Rows are points. Two turns around zero, p and q, are shown by what they do to some points. Write where each new point lands after one turn and then the other. Backwards means that the second turn is done in reverse. Each puzzle has new turns, and all numbers are rounded.

Turn p:
[ 39 -37  33] -> [ 48 -33  24]
[-47   1 -24] -> [-50  -4 -15]
[  6 -31   9] -> [ 11 -30   7]
[ 39  12 -45] -> [ 29  17 -51]
[12  8 29] -> [16  9 27]
[-50  47  -2] -> [-54  41   8]
Turn q:
[-30  29  35] -> [-6 27 47]
[-11  21  15] -> [ 4 17 22]
[-23 -13 -60] -> [-30  21 -54]
[ 60 -16   0] -> [ 41 -43 -18]
[ 36 -29  37] -> [ 16 -54  19]
[-32   8 -27] -> [-24  32 -16]
Where do these land?
q, then p: [-44 -11 -19] -> [-47  15  -1]
q, then p: [  3 -35 -31] -> [-24 -21 -35]
p, then q: [25 53 28] -> [52 23 31]
q, then p: [30 15 49] -> [ 45 -16  35]
p, then q backwards: [22 19  5] -> [ 6 29 -4]
p, then q: [-37 -40 -32] -> [-57  -7 -26]

Turn p:
[-5 36 54] -> [-12  57  30]
[  9 -62   3] -> [-16 -54  27]
[ 30 -16 -30] -> [ 31 -33  -4]
[-10 -35 -35] -> [ -8 -45 -22]
[-29  41 -11] -> [ -6  36 -36]
[ 3 37 19] -> [ 9 40  5]
Turn q:
[49 -8  2] -> [ 43   9 -23]
[-78  11  33] -> [-50 -20  67]
[67 -6 -4] -> [ 55  17 -36]
[  5  -2 -16] -> [ -4   2 -16]
[ -7 -21 -10] -> [ -6 -21 -11]
[-36  27  -5] -> [-38  14  19]
Where do these land?
q, then p backwards: [43 -9 -6] -> [ 15  27 -32]
q, then p backwards: [ 32 -28  31] -> [ 47  -1 -24]
q, then p: [-27  -8 -20] -> [-29 -10 -16]
p, then q: [16  8 31] -> [15 15 29]
p, then q: [-65  37 -37] -> [-68  24 -43]

Turn p:
[-44   1 -17 -30] -> [-18 -14 -49 -15]
[43 33 -7 14] -> [ 23  38  30 -16]
[-17  36  14   9] -> [-33  23   4 -15]
[ 26   1 -18  46] -> [21 37 17 32]
[-52 -33  -6 -54] -> [-15 -57 -56 -12]
[ 43 -38  35  16] -> [ 20 -28  54  27]
Turn q:
[ -6 -12 -24  19] -> [11 -3 -8 31]
[45 12 33  6] -> [ 20  -3  43 -32]
[ 33  10 -38 -71] -> [ 33 -23 -58 -52]
[-45  18   9  52] -> [-24  47  20  45]
[-27 -28  20  -5] -> [-39 -18   3  10]
Where do these land?
q, then p backwards: [-43 -31  16 -22] -> [-53  -4  28  -1]
p, then q: [-38  15 -15  31] -> [  3  44 -18  25]
q, then p: [ 30 -65 -15   3] -> [ 27 -35  16  56]
p, then q backwards: [  2 -23   9 -22] -> [ 17 -26  -3 -10]
q, then p: [ -8 -15 -34  -6] -> [ 24  15 -11  23]
p, then q: [12 51  5 38] -> [-17  54   7 -31]
p, then q backwards: [ 45  68  35 -21] -> [ 35  47  69 -10]

Turn p:
[ 49 -30 -39   4 -26  38] -> [ 17  -9 -45  53 -32  27]
[  2  -9  -2 -15  37 -11] -> [ 25 -23   1 -12  20 -10]
[ 31   2 -15  39  -1 -17] -> [ 16  22 -11  28 -14 -34]
[-47  26 -13  13   3  17] -> [-14  39  -4 -21  32  19]
[-19 -11 -46 -27   6  79] -> [ 15  -1 -43   6  25  83]
[-65 -69  22 -18   8 -12] -> [-51 -53  17   7  66   4]
[ 15  14  33  41 -15   0] -> [ -5  31  35  23 -21 -14]
[ 21  26  29  -2 -23 -71] -> [-20  -3  20 -27 -44 -64]
[ 13  50  31 -36   9 -24] -> [ 14  -5  28 -58 -33 -11]
Turn q:
[-23   7  -2  41  20  33] -> [-16  16  26  50  -2  -6]
[49 39  5  5 47 -2] -> [27 44 -8 10 41 42]
[ 51 -44 -43 -20   4 -35] -> [ 11  -5 -80 -20  26 -21]
[-42  40  17 -52 -44  -4] -> [-21  -5  40 -64 -42  18]
[  6 -38  27  33   4  48] -> [  0 -37   0  64  -7  11]
[ 20  44 -37 -10 -16 -31] -> [ 16  52 -18 -40 -12  -4]
[-15 -15  13  10 -27 -47] -> [ 29 -22  12 -25  -6 -40]
[-46 -31  22  -6  13  39] -> [-45 -42  29  26   1   2]
Where do these land?
p, then q: [-36 -21 -80  12  -7 -15] -> [-45  60 -18   0  30 -41]
p, then q: [ 10  16  44  -2  17 -20] -> [ 30 -33  12 -23   7  17]
p, then q backwards: [-48  41   0   2   4  -5] -> [-10  35 -21 -33  22 -25]
q, then p: [-2  4 -7 60 14 -6] -> [ 15  32  19   7 -14 -46]
p, then q: [ 35 -61  36  -5  15  53] -> [ 28 -39  -9  83  -7   3]
q, then p backwards: [  2  15 -48 -25  41   5] -> [-54  14 -27  22 -22   1]
p, then q backwards: [ 10  45   5 -13 -30  -4] -> [ -8  31 -20 -18 -38   4]
p, then q: [ 29 -40  51 -29 -54  -7] -> [  3 -67  21  19 -43 -41]

Turn p:
[27 -6  2 32  3  9] -> [ 19   8 -18  17  -5  28]
[ 51 -11  20 -28   5  17] -> [ 32  -6  15 -32 -31  31]
[-47  30 -63 -23 -14  36] -> [-72 -30 -24 -31  38  -4]
[22  3 78 24 40 12] -> [ 28  13  57  47 -30  40]
[ 41   3 -64 -46  22 -32] -> [ 43 -16 -13 -67  51  -7]
[-50   9 -31   4 -47 -26] -> [-43  19 -33  -2  15 -54]
[-30 -36  11  15   2   1] -> [ -2 -22  -6  34 -18 -23]
[-13   7  46  22 -10 -16] -> [ -3  32  21  34 -20 -11]
Turn q:
[ -8 -25 -20   9   6  30] -> [-33 -23   2  11   5  18]
[ 63  20  20 -39 -24  -8] -> [ 79  -9  -3  10 -15  14]
[-27  17  23  78  10 -24] -> [-31  55 -22  12  46 -40]
[  7   8   2 -44 -40  30] -> [ 25  -3  34  15 -34  38]
[-45  -3  21  16  26 -28] -> [-26  23  12 -34  21 -35]
[-43  45 -17  58  39 -34] -> [-48  58 -51 -27  11 -33]
[ 19 -40 -29 -35 -26   0] -> [  9 -52  17  19 -35  -1]
[ 33 -22   0 -43   9  35] -> [ 24 -48  12  -6  -1  41]
Where do these land?
q, then p: [-38  60  83  11  34  -9] -> [ -8  16  85 -46  47  36]
p, then q backwards: [  0 -15 -50  17   5 -13] -> [ 38  -3   1  27  30 -11]
q, then p: [ 40  -4  17 -11  10 -19] -> [ 44  -6 -10 -17   2  12]
q, then p backwards: [-15 -38 -12  39 -27   8] -> [-58   5  11  22  10   6]
q, then p: [ 37  37   8  -6 -11  11] -> [  4   8 -22 -18   6  46]
q, then p backwards: [-44  -9 -25 -35 -27 -18] -> [-17 -10  49 -36 -25  14]
q, then p backwards: [-22 -73 -32  23 -15  16] -> [-78  -6   6  -2  21  36]
q, then p: [ 42  43  11 -37  32  25] -> [  3 -30 -12 -53 -10  53]
